Every row gives one point. Two turns around zero, p and q, are shown by what they do to some points. Where does a point land after both, in the order given? Backwards means that the second turn is done in reverse. Each puzzle has new turns, and all numbers are rounded.
In the rows, 128 means zero.

Turn p:
[104  95 147] => [ 96 102 146]
[101 126 145] => [104 132 148]
[140 126 150] => [140 118 148]
[140 148  85] => [142 150  87]
[155 145 113] => [158 137 111]
Turn q:
[121 104 160] => [135 101 157]
[ 94 162 109] => [ 87 160 127]
[117 110 111] => [113 110 114]
[136 167 131] => [134 167 132]
[157 101 115] => [152 105 102]
[144 124 142] => [148 125 135]
Where do these land?
q, then p: [138 141  94] => [127 151  98]
p, then q: [111 118  95] => [ 95 130 108]
p, then q: [113 114 119] => [107 120 127]
p, then q: [166 108 155] => [166  94 129]
q, then p: [133 125 154] => [142 115 147]
q, then p: [107 162 151] => [129 154 166]

Turn p:
[161 130 120 138] => [157 129 108 129]
[ 98 145 112 137] => [ 94 133 117 142]
[114 131 156 160] => [128 119 148 167]
[111 151 118 101] => [103 156 126 114]
[156  83 133 103] => [158 104 141  86]
Turn q:
[111 132 120 112] => [115 133 117 110]
[ 96 141 158  93] => [ 93 140 151  91]
[136 107 120 179] => [133 108 118 180]
[166 109 119 115] => [167 108 129 119]
[103 145 129 115] => [105 146 124 112]
[156 133 122 154] => [154 133 129 156]
Where do these land?
q, then p: [137 139 159 101] => [138 152 162 120]
q, then p: [131 160 125 155] => [128 145 111 162]
q, then p: [103 141 128 144] => [102 131 123 147]
q, then p: [126 117 101  90] => [124 133 116  82]
q, then p backwards: [144  82 128 150] => [129  95 133 170]

Turn p:
[111 124 126 114 118 137 136 147] => [111 120 128 119 122 139 129 151]
[120 123 144 102 138 115 139 106] => [113 117 147 105 134 113 138 110]
[128 141 159 114 128 145 151 115] => [126 127 162 115 121 144 152 118]
[145 132 134 161 101 115  99 137] => [158 141 130 156 108 112 103 139]
[ 84 160 127 160 134  87 100 157] => [ 96 170 136 169 145  96 104 159]
[180 130  91 158 137 121 116 168] => [181 143  80 146 148 126 124 155]
[149  89 107 156 127 100 145 137] => [148  99  91 150 128  96 143 136]
[130  90 155  81 130 129 132  97] => [123  81 153  85 126 120 126 102]
[110 126 130 119 153 179 132 109] => [108 117 135 125 140 178 130 100]
[124 165 108 115 115 152 130 107] => [117 163 121 109 108 154 130 111]
Turn q:
[137 109 112 128 161 168 149 152] => [137 111 124 132 156 159 159 164]
[117 157 123 136  77 108 101 126] => [107 161 118 128  82 121 102 109]
[129 144 124 110 117 115 111 111] => [129 139 121 108 122 126 109 106]
[104  93 107 153 141 179 120 149] => [ 90 103 119 155 143 170 143 160]
[155 128 129 152 137 173 164 164] => [153 136 140 158 130 160 170 167]
[137 131 159  97 116 100  99 111] => [141 124 148 103 118 111  83 107]
[119 164 127 142 130 109 104 106] => [116 163 120 133 138 114 106 100]
[117 105 148 104 164 100 147 150] => [135 102 144 106 151  88 133 158]
[116 122 126  97 151 133 177 121] => [135 111 139  95 148 119 174 127]
[150 130 101 151 104 114 116 120] => [138 136  92 149 104 129 118 115]
[126 124 151 139 110 109 120 100] => [126 122 141 142 115 110 111  96]
Where do these land?
p, then q: [150  88 158 103 144 111 151  94] => [156  70 140 114 133 101 132 104]
q, then p: [112 139  87 146  87 144  85 148] => [ 94 158 104 141  93 164  96 144]
q, then p: [133 141 137 161 114 134 107 136] => [132 153 134 160 116 136 115 130]
p, then q backwards: [129 120 144 116 126 129 162 157] => [121 109 129 117 138 144 157 155]
p, then q backwards: [101 128 156 113 134 105 136 135] => [ 93 123 156 125 139 124 137 140]
q, then p: [166 130  91 125 156  92 152 108] => [155 136  76 105 146 104 152 108]
p, then q: [120 164 129 123 103 162  93 134] => [116 165 149 125 117 169 102 128]
p, then q backwards: [137 102 134 116 176 121 142 129] => [120 107 125 118 172 131 145 103]
q, then p backwards: [105 140 117 149 113 155 124 111] => [ 98 144 118 141 137 151 140 109]

Turn p:
[116 132 131 108 132 143 139 122 133 131 148] => [109 129 138 122 134 144 143 141 129 120 140]
[109 108 118 114  93 140 113 143 140 138 121] => [ 95 106 109 114 106 122 118 136 143 128 119]
[123 108 119 157 111 133 137 119  75 139 136] => [124 112  97 135 124 130 140 108  77 146 130]
[118 180 103 192 147 135 122 138 106  98 145] => [151 170 100 187 139 161 108 137  95 119 109]
[174 127 131 105 154 142 136 165 143 142 138] => [167 131 133  81 136 140 130 163 142 129 133]
[129 115 129 138 158 135 124 114 130  90 139] => [137 123 137 141 164 124 120 129 115  96 128]
[139 114 113 124 152 123 123 107 143 131 133] => [131 131 127 116 162 127 128 112 142 121 134]
[126 121 170 150 136  88 135 115 139 141 142] => [141 117 155 153 138 118 116 116 133 160 167]
[120 144 133 113  31 128 136 128 144  95 109] => [109 105 112 159  45 109 147 127 158  95 127]
[120 108 112 123 131 133 138 128 135 143 109] => [116 118 119 116 140 118 140 127 138 142 110]
[113 136 108 107 145  94 127 148 119 133  97] => [118 167 131 117 128  89 126 134 132 147 109]
[132 153 146 127 150 138 131 113 136 145 124] => [136 140 158 127 135 155 134 120 135 139 124]
[133 137 140 107 116 126 109 114 138 142 139] => [117 131 141 113 113 141 121 114 143 123 148]
[137 109 138 127 137 135 123 138 110 124 110] => [139 114 135 112 129 115 122 128 108 130 112]
Turn q:
[ 96 150 103  85  95 148  82 107  85 102 151] => [ 96 131 119  64 123 144 104  87 101  79 144]
[129  95 138 127 117 109 132 140 159 146 130] => [131 105 150 133 119 122 122 158 157 138 122]
[155 127 168 126 129 114 130 159 151 158 104] => [156 153 153 144 111 125 116 166 141 150 101]
[152 104 113 131 136 123 164 152 139 122 111] => [142 102 108 150 122 131 146 164 121 143 116]
[125 103 135 148 142 144 132 138 113 114 122] => [116 120 131 159 145 143 125 136 110 127 133]
[139 121 121 154 128 143 135  95 113  80 126] => [136 112 112 156 150 146 148  99 118  93 136]
[158 114 112 156 150 136 122 129 144 126 118] => [145 113 105 163 136 137 116 122 138 146 119]
[101 153 126 100 120 142 125 127 143 117 149] => [108 145 122  86 132 143 139 125 143 122 136]
[125 147 131 118 111 135 133 126 119 155 158] => [132 143 137 102 110 124 127 123 128 137 162]
[150 108 140 121 158 112 127 111 116 122 120] => [154 110 144 136 152 126 129 120 109 136 108]
[ 90 166 124 141 143 126 141 131 143 167 130] => [ 98 163 125 123 120  97 143 119 147 165 137]
[137 123 132 140 128 123 131 108 121 137  92] => [135 125 138 155 113 119 135 111 119 127 105]
[108 153 121 118 108 106 111 141 117 118 154] => [118 142 119  93 133 105 114 134 131 102 145]
Where do these land?
q, then p: [127 135 103 113 126 117 118 121 119 126 142] => [114 136 125 109 134 111 133 117 129 113 139]
p, then q: [145 160 128 134 107 125 140 139 110 167  96] => [144 137 133 126  62 126 140 119 131 134 130]
q, then p: [109 104 102 169 138 155 142 125 107 116 150] => [105 118 100 148 172 145 123 132  98 134 147]
q, then p: [139 148 130 141 107 128 123 162 129 125 135] => [136 151 105 132 112 136 110 145 136 113 130]
q, then p: [ 99 154 111 107 105 143 130 136 126 113 141] => [ 91 148 125 129 121 126 148 149 130 100 131]
q, then p: [148 159 140 122 150 146 109 110 154 117 122] => [142 142 142 119 135 157 145 107 154 118 100]
q, then p: [109  96 166 116 134 117 107  90 130 134 158] => [129 100 191 121 147 132 114 127 127 123 151]
p, then q: [131 135 141 100 119 123 100 132 125 130  95] => [131 138 153 110 112 126 128 126 140  98 103]
q, then p: [118  94 123 132 105  92 134 147 152 149 103] => [128  99 121 140 108  87 101 145 149 152 126]
p, then q: [152 142 129 140 141 120 154 102 108 115  97] => [169 132 132 153 122 117 161 113 114 126 122]
q, then p backwards: [118 119 123 149 171 108 153 153 131 135 140] => [102 102 122 145 147 102 161 147 133 136 134]
p, then q: [141  90 139 114 133 164 127 120 144 110 156] => [120  96 132 123 167 164 127 151 114 126 125]

Turn p:
[149 120 126 108 101  92 116 128 118 154 110 124] => [140 125 146 113 100  98 128 108 118 159 123 144]
[133 102 114 135 134 134 117 114 137  91 151 121] => [141  90 114 142 124 131 118 133 135 104 144 110]
[104 103 107 141 147 114 112 161 138 102  94 119] => [115 100 104 137 143  94 105 157 137 128  93 132]
[127 145 142 123 140 121 195 144 131 148 103 164] => [118 153 136  97 169 131 179 124 140 127 111 164]
[140 104 118  99 107  94 119 149 123  85 114 132] => [141  90 124  99 111  85 119 142 111 111 126 146]
[ 80 102 147  97 102 144 150 116 135 140 168 120] => [ 76 114 143 106 109 141 155 140 140 132 169  98]
[193 117 180 111 153 148 128 136 145 135 151 109] => [180 113 182 107 153 171 117 138 119 142 137 109]
[151 121 110 115 166 137 149  92 127 149 134 113] => [151 121 110 122 155 146 140  90 137 152 139 103]
[147 137 106 170 121 156 146 146 102 130  97 108] => [150 141  98 158 126 142 156 146 104 141  86 133]
[103 140  86 152 133 151 113 126 111 153 146 158] => [105 150  86 164 122 147 122 124 140 140 151 154]
[128 140 119 156 127  90 126 132 153 128 166 148] => [143 142 141 152 127 105 126 132 171 109 156 144]
[105 180 159 138 165 144 101 131  88 142 135 137] => [103 185 136 152 163 143  95 125  91 127 141 128]
[112 127 153 136  84 136 104 101 137 106 105 124] => [104 119 148 134  84 132 118 117 116  97 100 116]
[120 154 128 112 110 132 115 115 147 128 116 114] => [123 149 128 109 103 128 113 118 134 121 114 110]
Turn q:
[113 109 126 159 146 118 160 102 149 158 124 118] => [123  84 125 160 137 111 150 112 154 140 126 112]
[138 158 117  96 169 119  99 129 119 146 131 125] => [115 155 125 108 178 123 110 116 117 156 126 134]
[153 152 134 154 135 143 100 146 136 115 111 132] => [143 154 131 152 147 154 111 147 131 116 109 138]
[138 110 132 122 154 150 134 154 114 114 104  94] => [143 105 123 106 154 146 126 161 113 119 113 104]
[161 117  93 157 118 147 123  97 100 122 109 122] => [155 106 114 154 129 161 126  98  88 117 119 136]
[104 123 126  87 136 110 141 142 108 137 139  89] => [104 118 127  89 132  99 123 136 106 143 136  93]
[150 131 122 162  98 169 127 127 163 158 116 139] => [149 127 114 172 100 168 127 132 153 156 111 135]
[120 141 150 132 121 132 149 150 134 144 178 163] => [124 155 136 139 109 108 162 155 144 152 161 146]
[105 119 108 143 135 131 109 118  93 114 113 161] => [102 117 119 129 135 140 139 118 106  99 121 170]
[126 156 158  92 147  90 152 149 123 140 113 154] => [122 159 158  95 143  87 155 131 139 142  98 132]
[ 92 103  87 163  97 125 149  91 153 125 117 138] => [111  91  90 161  88 126 141  90 148 102 125 128]
[127 116 160  91 110 124  85 111 136  97 133 146] => [126 142 158  88 112 141  93 117 147 107 148 154]
[129 174 153 138 111 136 111 138  99 156 167 105] => [105 163 161 156 124 134 119 147  95 162 152 112]
[ 99 111 113 122 127 142 159 101 141  90 140 103] => [122 107 104 115 117 135 144 112 139  94 159  89]
[164 101 141 101 118  84 121 164 153 103 124 131] => [175 136 134  95 117  86  93 147 143 113 115 137]
Where do these land?
q, then p: [118  70 141 148 139 107 160  99 148 108  79 146] => [138  49 141 106 133 123 145 116 150  96  97 128]
p, then q backwards: [ 93  96  98 104 146 130 133 109 158 125 108 152] => [ 81 100 105 109 151 127 119 109 159 138 109 132]
p, then q: [122 116  98  99 161 131 132 113 158  79 132 166] => [142 120  79  89 145 129 105 110 149  98 159 146]
q, then p: [140 145 127 163 117 134 132 140  95 117 136  89] => [140 135 126 167 134 123 137 156  84 132 124 116]
q, then p: [140 132 124  93 123 146 120 117  92 141 160 121] => [118 147 130 123 125 145 134 117 101 154 174 125]
q, then p backwards: [133 156 173 132 125 132 140 142 118 137 155 114] => [123 138 164 137 120 121 134 148 123 151 160 101]
q, then p backwards: [124 135  91 122 142 105 131 107 129 129 128 181] => [126 141  97 131 131 101 150 109 112 139 103 170]
p, then q: [147 165 141 129 150 134  88 139 105 157 121 101] => [113 150 156 154 157 150 106 126  96 160 113 135]
p, then q: [100 116 136 135 114 127 168 152 134 119  85 131] => [113 116 118  99 124 108 160 137 142 110  83 119]
q, then p: [116  78 132 171 133 146 172 148 158 135 109 142] => [147  78 124 125 125 125 166 164 168 133  96 149]
q, then p: [115 123 162 149  98 139 100 152 110 127 140 122] => [105 135 152 142 113 135 119 174 108 121 130 147]
p, then q: [123 142 118 125 131  96 110 115 132 142 152  96] => [128 138 143 154 128 105  94 115 126 142 141 106]
p, then q: [176 149 119 105 115 111 102 154 120 136 142 114] => [157 161 150 126 120 121 103 126 101 163 127 149]
q, then p: [146 168 132 116  98 154 103 106 133 141 145 116] => [123 172 135 147 102 167 116 118 118 136 135 109]
